Each row is a point. Before rounding, the points of a table are all equally far from one centre. They may lie mostly on one side of it. Write the centre, to within rounding.

Points, 7 rows:
4.4; -3.6; -4.2
3.3; -3.6; 1.9
2.2; 3.7; -0.8
0.2; 0.4; -5.4
6.4; 0.3; -1.5
-1.7; -0.4; -4.0
2.4; -3.1; -5.4
Centre: 2.0; -0.8; -1.5

Points, 15 rows:
-1.0; -1.9; 6.0; 1.0; 1.0; -2.6; -2.9; -1.3; 3.5; -3.7; 3.2; -0.4
-4.5; -1.0; 2.7; 0.4; 0.8; 0.1; 2.9; 4.2; -2.2; -0.9; 5.7; -3.3
-0.8; -4.5; 3.1; 5.4; -2.3; 2.0; -1.4; 0.1; -5.7; 2.7; 2.2; 2.2
-6.2; -3.4; 2.1; 3.4; -3.0; 3.5; 0.3; 3.9; -3.9; -0.8; 1.9; -0.2
-4.5; -8.6; 3.5; 4.7; -0.2; -0.4; -0.7; 4.2; -1.8; -0.3; -0.6; -1.7
1.8; -5.6; 7.9; 2.2; -0.5; 2.8; 0.4; 4.5; 1.7; -3.3; 0.9; -1.3
1.2; -2.4; 3.9; 4.3; -5.6; -4.2; 1.1; 5.3; -1.8; -1.8; 3.1; -3.2
-3.7; -2.1; 2.3; 3.1; -5.8; -2.2; -3.1; 0.0; -1.4; 1.5; 4.7; -3.6
-4.2; -4.6; 5.8; 3.9; 1.8; -2.7; -2.1; 6.4; -4.1; -2.5; -0.1; -1.9
2.3; -8.1; 1.7; 4.1; -2.2; 1.9; -1.3; 5.0; -1.1; 2.6; 2.8; -2.3
-1.9; -5.6; 2.8; 3.4; 1.8; 2.0; 2.7; 4.0; 0.2; 1.2; 3.7; -5.0
-0.8; -3.1; 1.5; 2.8; 0.2; 0.5; 1.1; -2.9; -4.0; -4.6; 0.9; -2.7
-1.1; -4.3; 4.2; -1.0; -6.4; -0.7; -1.9; 3.4; -1.8; 5.8; 1.8; -2.4
2.0; -6.1; 1.3; -2.4; 0.4; -3.8; -4.2; -0.1; -0.3; -2.5; 0.2; 1.4
0.8; -7.6; 6.2; 1.9; -2.2; 2.6; 1.5; 2.9; 2.3; -1.1; -0.4; -2.7
Centre: -0.2; -1.8; 2.9; 1.3; -0.7; -0.4; -1.6; 2.7; -1.1; 0.3; 0.1; -1.3

Points, 30 rows:
-4.4; 0.9; -3.5; 5.2; 0.6; -2.1; 0.5; 1.0; -0.6; -2.0; 3.9; 3.5; -0.7; -0.1; -1.1; 1.5; 0.5; -2.9; 0.6; 0.8; 2.9; 4.6; -6.2; 2.6
-0.5; -0.6; -4.7; 1.9; -4.0; 0.1; 4.0; -3.1; 0.4; 2.2; 0.7; 0.7; 6.8; -4.3; 3.5; -0.5; 0.3; -2.5; -0.5; 0.1; 8.1; 1.6; -2.2; 7.7
-0.5; 3.1; -2.4; 0.3; -1.4; -2.0; -4.8; 3.1; 4.8; -2.0; 0.3; -1.5; 2.0; -4.6; 2.2; -1.9; -3.2; -1.8; 1.8; 4.0; 0.8; 2.9; -0.9; 9.7
4.3; 3.5; 0.5; 1.7; 2.9; -3.0; 1.8; 7.8; 0.2; -2.0; -0.2; 1.0; -1.6; -3.1; 1.4; 2.0; -2.2; -1.8; 0.7; -0.3; 5.3; -5.5; -2.9; 8.6
0.6; 2.5; -1.2; -1.7; -7.3; 2.2; -2.8; 4.9; 0.9; -3.8; 3.2; 2.5; -1.7; -4.6; 2.1; 0.2; -2.4; 1.2; 5.0; 0.5; 6.1; 0.7; -0.2; 7.1
0.7; -1.6; -1.6; 1.5; -4.2; -1.3; 2.2; -1.9; 2.5; -4.3; 3.9; 5.1; -1.9; -2.7; -5.2; 2.2; -2.6; 1.0; 1.7; -1.2; 8.1; 3.3; -1.3; 6.6
2.2; 0.3; -2.4; 2.1; -1.9; 1.1; 2.6; 2.6; 2.0; 1.8; 2.5; -0.9; -5.6; 3.1; 0.0; 2.8; -0.3; -1.4; -1.3; 2.3; 7.2; -3.3; -1.0; 7.2
-2.3; -2.2; 2.3; 0.5; -0.2; -2.7; 0.4; -0.8; -0.7; -0.2; -1.2; 5.0; 1.7; 0.2; -2.9; -1.1; -3.4; -3.6; -1.7; -2.4; -1.4; 3.1; -0.3; 4.3
-0.2; 2.3; -1.2; 5.0; 3.1; -8.3; -0.2; 4.9; 0.2; 1.3; -2.0; -0.6; 4.1; -6.8; 1.6; 2.6; -1.2; 0.1; 2.2; -1.7; 1.1; 2.4; -1.5; 6.3
-2.6; -0.7; -1.3; 4.5; -0.7; -4.0; 0.2; 7.1; 2.3; -1.9; 2.7; 1.2; 2.4; -3.6; -2.3; 2.2; -3.9; -2.7; 5.5; -3.4; 5.1; -4.5; 3.6; 6.5
-1.7; -2.4; 4.3; 0.0; 2.5; -5.3; 2.0; 2.3; 0.5; -0.3; 4.2; -0.5; -3.8; -2.9; -1.5; 0.8; -2.0; -1.8; 3.5; 2.0; 3.5; 0.7; -2.4; 5.7
-1.7; 2.5; -1.0; 5.1; -0.2; 0.4; 3.5; 5.7; 2.0; -3.3; 4.9; -2.7; 1.3; -4.1; 3.5; -0.7; 1.9; -4.7; 3.0; -1.9; 2.3; 3.4; 3.4; 3.8
4.7; -3.7; -0.7; 0.7; 0.0; -3.9; -0.1; 0.6; 4.1; -2.0; -4.0; -0.7; -3.1; -1.9; -0.5; -4.2; -2.9; -1.6; 4.0; -5.5; 5.3; -0.5; -4.7; 2.0
6.7; -1.7; 1.4; -1.1; 0.1; 1.7; 0.6; -1.8; 1.2; -3.6; 1.6; 1.8; -1.8; 0.2; 0.2; -0.6; -1.2; -2.1; 3.7; -0.6; 4.3; 5.0; 2.6; 9.7
3.2; -0.2; 1.4; -0.1; -1.0; -2.4; 6.5; 2.2; 2.4; -5.5; 5.0; 3.4; -3.0; -3.8; -0.9; 0.6; -0.6; -0.7; 0.1; 4.2; -1.2; 1.4; -1.5; 4.3
3.1; -3.1; -1.7; 6.0; -2.8; -7.0; -4.1; 0.0; 2.6; -0.8; 3.7; -2.8; 0.5; -3.2; 0.3; 2.4; 1.8; 1.6; 0.6; 2.7; -0.7; 2.4; 3.7; 1.2
-0.4; 1.3; 2.0; 1.9; 0.7; 0.3; 1.1; 0.6; 0.6; -3.0; -0.4; 6.1; 1.0; -3.4; 0.2; 0.0; 2.1; -4.3; 2.9; 3.9; 9.9; 3.4; 1.9; 9.0
1.9; 0.2; -1.0; 2.5; 0.2; -7.7; 0.4; 5.1; 5.2; -2.6; 2.6; 2.0; -1.4; -1.5; -0.3; 3.5; -0.3; 2.3; 1.0; -3.5; 3.8; 5.7; -1.4; 6.0
2.9; 0.0; 3.0; -1.8; -3.1; -3.4; -0.9; -1.9; 2.6; 0.6; 5.2; 2.2; 0.1; -0.2; 3.8; 4.8; -1.9; -0.5; -1.1; 2.9; 3.7; 1.3; -0.6; 3.0
5.7; -1.2; 3.3; 5.4; -0.6; -2.3; 1.7; 5.7; 6.1; -3.2; 3.1; -1.3; 2.1; -1.1; -3.0; 0.0; -1.7; -3.7; 0.1; -3.4; 4.6; 3.2; 2.4; 1.3
6.4; -2.4; -0.2; 1.7; 2.9; 0.7; -1.6; -3.2; 1.5; -0.5; 1.8; -3.9; 3.4; -2.2; -4.5; -1.3; -5.1; 3.1; 2.3; -2.1; 2.2; 4.0; -2.3; 5.1
-0.1; 1.8; 0.9; 6.6; 1.3; -1.3; 1.2; 5.1; 4.2; 1.2; 4.8; 1.4; 1.7; -4.6; -2.9; 1.9; 1.9; -3.3; 1.5; 0.2; 7.7; 3.3; -4.3; 1.1
-0.8; -2.4; -1.8; 4.4; -1.8; -7.6; 2.0; 0.0; 2.7; -0.2; 2.7; 1.8; 3.4; -3.1; -3.6; 1.3; -3.1; 4.2; 4.1; 2.7; 9.8; 3.4; 1.3; 1.9
-2.7; -4.1; 2.7; 0.2; 1.8; -7.0; 1.0; -1.4; 2.0; -1.0; -1.6; 0.6; 3.5; -3.5; -3.6; -0.4; -0.1; 0.5; -1.1; -1.5; 0.0; 2.3; 0.3; 8.3
4.1; -2.2; -2.2; 3.3; -0.3; -1.8; 6.9; 1.6; 6.5; -2.4; -2.7; 0.4; 3.7; -4.3; -0.9; 2.6; -4.6; -0.9; 0.4; -0.3; 9.2; 3.1; 0.8; 7.7
4.3; 1.7; 1.4; 1.5; -1.0; -3.6; -0.8; 2.8; 4.2; 2.3; 2.2; 4.7; -0.9; -2.5; -4.9; 5.1; -3.6; -0.1; 3.0; 1.3; 1.4; 4.1; 0.8; 1.9
1.8; -3.4; 3.1; 0.0; -0.1; -0.1; 4.0; 3.2; 2.5; -1.6; 2.2; -2.1; 3.0; 1.1; -2.5; 1.7; 0.9; 0.5; 7.1; -6.5; -2.4; -2.3; -0.2; 6.2
2.6; 0.3; 2.5; 8.7; -2.3; -4.3; -1.4; -0.1; 2.5; -0.1; -2.7; 0.3; -2.9; 1.0; -2.4; 2.3; 2.5; 2.2; 1.5; 0.2; 5.1; 6.7; 0.0; 1.3
0.5; -2.5; -4.6; 9.9; 0.2; -4.7; -4.1; 1.6; 2.5; -0.5; 4.9; 4.0; 0.8; 0.7; 3.8; 1.8; -0.3; 0.5; 1.4; 1.1; 3.5; 1.0; -0.7; 6.4
0.9; 2.7; -1.5; 5.3; -2.7; -1.8; 0.6; 5.7; 4.7; -1.3; -0.1; 3.1; 6.6; -3.6; 0.2; 2.2; -3.1; -1.5; 3.1; -1.8; -4.9; -0.2; 1.0; -0.7
Centre: 1.8; -1.0; -1.0; 3.0; -0.6; 0.0; 0.8; 1.9; 1.4; -1.9; -1.0; 0.9; 2.5; -1.8; -0.1; 0.2; 0.7; 1.6; 2.5; 0.8; 3.3; -0.8; -0.2; 3.4

Points:
-5.7; 1.0; -2.0; 0.8; 3.6; -3.5; -0.3; -1.3; 3.6; 0.0; -0.3; -2.5; -2.5; 0.0; 0.0; -4.6; 2.6; 0.2; -3.2; 4.5; 1.7; -6.4; -3.7; -3.2
-0.9; -1.7; 1.6; 2.6; 6.2; -2.7; 2.9; -5.1; -4.1; -2.8; -2.2; 4.5; -4.6; -1.1; -0.8; -0.2; -1.1; 1.4; -2.1; 3.2; 1.2; -4.9; 2.5; 3.2
-3.0; -1.1; -1.2; -1.9; 3.0; -1.2; 5.0; -4.4; 2.8; -2.9; -1.4; -0.5; -1.6; -3.1; 0.2; -3.8; 5.1; 5.5; -1.0; 4.9; 3.5; -4.5; -1.1; 0.1
-1.6; 0.6; -2.5; -0.3; 2.0; -6.9; 4.1; -2.6; -4.7; -0.5; 1.0; -3.5; 0.8; -0.9; -0.6; -2.2; 2.1; 1.2; -0.7; 8.6; 0.2; -2.7; 2.1; 4.7
-4.0; 2.7; 1.5; 1.0; 5.1; 2.6; 3.8; -2.1; -0.8; 0.6; -4.4; -1.6; -0.3; -2.6; -0.2; -3.3; -1.6; -2.4; 0.5; 7.2; 3.3; -4.0; 1.0; -1.4
-1.2; 1.8; 0.3; 2.9; 6.4; -3.2; 2.2; -1.7; -1.7; 0.3; -0.9; 3.5; 2.2; 0.6; -0.3; -3.9; 4.8; 2.3; -2.1; 4.6; 1.9; -2.0; 0.1; 4.2
-3.6; 0.6; -4.5; 1.4; 6.4; -6.0; -0.7; -2.4; 0.4; -3.1; 1.0; -0.7; -3.7; -2.7; -5.0; 0.0; -1.7; 3.6; -3.1; 8.0; 2.9; -4.1; -0.3; 1.2
-1.7; -0.7; -2.2; 3.7; 2.4; 0.6; -4.0; -4.4; 2.3; -1.9; 0.9; 3.9; -0.1; -0.2; 1.7; -5.5; 3.5; 4.7; -2.4; 6.9; 0.6; -2.9; -0.8; 2.2
-5.0; 2.2; 0.3; 2.4; 1.6; -4.3; -0.6; -7.8; -0.3; 0.5; -0.8; -0.6; -1.8; -4.0; -4.8; -1.8; 4.9; -0.6; -1.8; 4.6; 3.0; -6.0; 0.4; 0.9
-1.3; 1.0; -4.7; 1.7; 2.7; -4.1; 1.6; -5.2; 1.0; -6.0; 2.4; 2.6; -2.4; -2.2; -2.2; -1.0; 3.7; 0.1; -3.3; 9.9; 2.2; -4.4; -0.4; 1.0
-6.3; -1.4; -5.0; 1.1; 3.0; 0.0; 2.1; -0.8; -1.4; -2.1; 0.6; -0.3; 0.1; -0.2; -1.7; -1.1; 1.7; 1.9; -2.0; 10.6; 4.5; -4.5; -4.0; 0.2
-4.9; 1.6; -4.1; 0.3; 4.8; -4.6; 3.1; -4.1; -2.9; -2.5; 1.1; 0.8; -1.6; -1.3; 0.9; -2.2; 4.8; 2.2; -4.1; 4.6; 3.0; -1.5; -1.8; 1.4
-4.5; -0.7; -0.6; -1.1; 1.6; -3.1; 2.8; -5.3; 0.6; 0.1; 2.7; 2.3; -3.0; -3.1; -0.8; -3.6; 1.3; 2.7; -1.0; 9.1; 7.0; -4.4; -4.0; 4.7
-2.0; 4.6; -1.2; 0.0; 3.9; 0.2; 1.4; -0.9; -2.1; -2.9; -0.6; -1.4; 2.2; -1.4; 0.2; -1.8; -1.4; 0.6; -4.2; 6.1; 2.3; -8.2; 0.4; 2.0
-2.7; -1.5; 0.1; 5.8; 4.3; -2.1; 1.7; -2.6; -1.4; -3.6; -2.0; -0.4; 0.8; -0.4; -4.7; -2.1; 2.2; 0.9; -0.1; 3.0; 4.8; -2.4; -4.9; 0.3
-0.6; 1.1; -4.2; -0.1; 5.8; 0.3; 2.4; -4.3; 6.1; -4.3; -3.2; 1.7; -4.3; 1.2; 0.1; -0.3; 0.8; 1.1; 0.1; 6.1; 3.7; -4.1; 3.0; 5.2
-3.6; 3.0; -3.1; 1.5; 4.2; -2.8; 7.3; -3.6; -3.4; -2.5; -1.3; 1.4; -0.4; -0.9; -0.1; -1.4; 1.4; 0.9; -1.6; 5.6; 3.4; -4.6; -2.5; 2.3
-4.0; 2.1; -2.8; -1.4; 3.9; -4.6; 1.8; 1.2; 2.1; -5.6; -0.2; -1.3; 2.9; 0.1; -3.5; -1.2; 1.8; 1.5; 0.2; 4.7; 1.3; -4.0; -0.7; 1.4
-4.3; -0.8; -2.3; 2.0; -1.0; -5.4; 2.7; -7.3; -0.3; -1.4; 0.2; -0.5; 0.5; -3.0; 0.5; -3.4; -3.3; 0.7; -0.1; 9.2; 3.7; -3.8; -1.3; 1.6
-0.9; -2.1; -1.0; -0.8; 3.6; -2.3; -0.6; -6.7; -0.6; -3.4; -4.2; 0.7; -0.9; 0.1; 3.5; -0.1; -2.9; -2.0; -4.4; 3.7; 5.7; -2.5; 1.0; 1.3
-4.0; 0.8; -0.3; -1.4; 2.6; -3.3; -2.5; 2.6; 4.8; -4.5; 1.4; 3.8; -3.2; -0.1; -0.1; -1.5; 0.7; 1.8; -3.7; 6.3; 2.4; -4.1; -1.7; -1.1
-3.1; 2.4; -2.7; 0.6; 1.9; -3.3; 1.3; -6.1; -3.3; -1.1; 2.0; 1.3; -3.8; -4.3; -3.1; -3.1; 4.5; -0.3; -3.4; 8.1; 7.2; -3.9; -0.7; 2.1
-3.9; -0.4; -4.3; -2.4; 1.5; -3.5; 2.7; -2.7; 1.6; -2.7; -4.6; 1.1; -1.6; -6.0; -2.8; 1.4; 0.7; 1.3; -3.7; 5.0; 2.7; -3.7; -0.9; 1.2
-5.6; 1.3; -2.4; 0.2; 3.8; -2.8; 3.5; -2.6; -1.6; -4.6; -2.0; -1.0; -4.6; -2.5; 0.2; -3.2; 3.6; 0.5; -4.3; 8.2; 4.6; -1.5; -1.5; 5.0
-4.4; 0.1; 1.1; 3.8; 1.2; -1.6; 0.1; -3.2; -0.2; -4.5; -0.8; -0.2; -3.2; -0.3; 0.9; -2.8; 0.7; 1.8; 0.4; 9.3; 2.9; -8.3; -1.5; 5.8
-1.1; 4.0; -2.4; 0.4; 3.8; -5.7; 3.8; -1.9; -1.5; -3.6; -0.7; -0.2; -3.6; -4.2; -3.7; -3.1; 3.2; 1.6; -2.1; 5.3; 6.0; -3.0; -1.7; -0.5
-7.4; 0.1; -1.3; -2.7; 4.2; -3.4; 6.9; -2.7; -4.0; -2.2; -0.3; 0.2; -2.1; 0.2; -1.9; -0.3; 0.5; 0.4; -4.6; 4.7; 0.6; -2.0; -1.2; 3.0
-1.8; -1.3; -2.7; 1.3; 5.5; -0.2; 7.2; -5.9; -2.6; -2.7; -2.2; 3.2; -1.8; -0.7; -1.8; -1.9; 1.7; -0.2; 0.0; 6.3; -0.4; -5.3; 0.2; -0.8
-2.5; 2.2; -1.8; 1.8; 4.2; -0.9; 4.1; -7.1; 1.5; -3.9; -1.8; 0.3; 0.4; -0.6; -4.2; -2.4; 3.6; -1.5; -3.4; 7.6; 4.2; -6.0; -2.7; 0.8
-0.7; -3.5; -1.1; 1.3; 0.6; -6.3; 0.9; -4.7; -0.1; -6.7; 0.4; -0.3; -2.9; 1.3; -3.4; -2.4; 2.4; -0.1; 0.6; 4.5; 3.8; -7.6; 0.8; 5.3
Centre: -1.1; 0.0; -0.8; -0.2; 0.5; -0.6; 0.6; -2.8; 0.2; -0.3; -0.1; -0.2; -3.5; 1.5; -2.9; -2.2; -0.1; 0.4; -1.4; 5.5; 2.0; -1.6; 0.6; 1.6
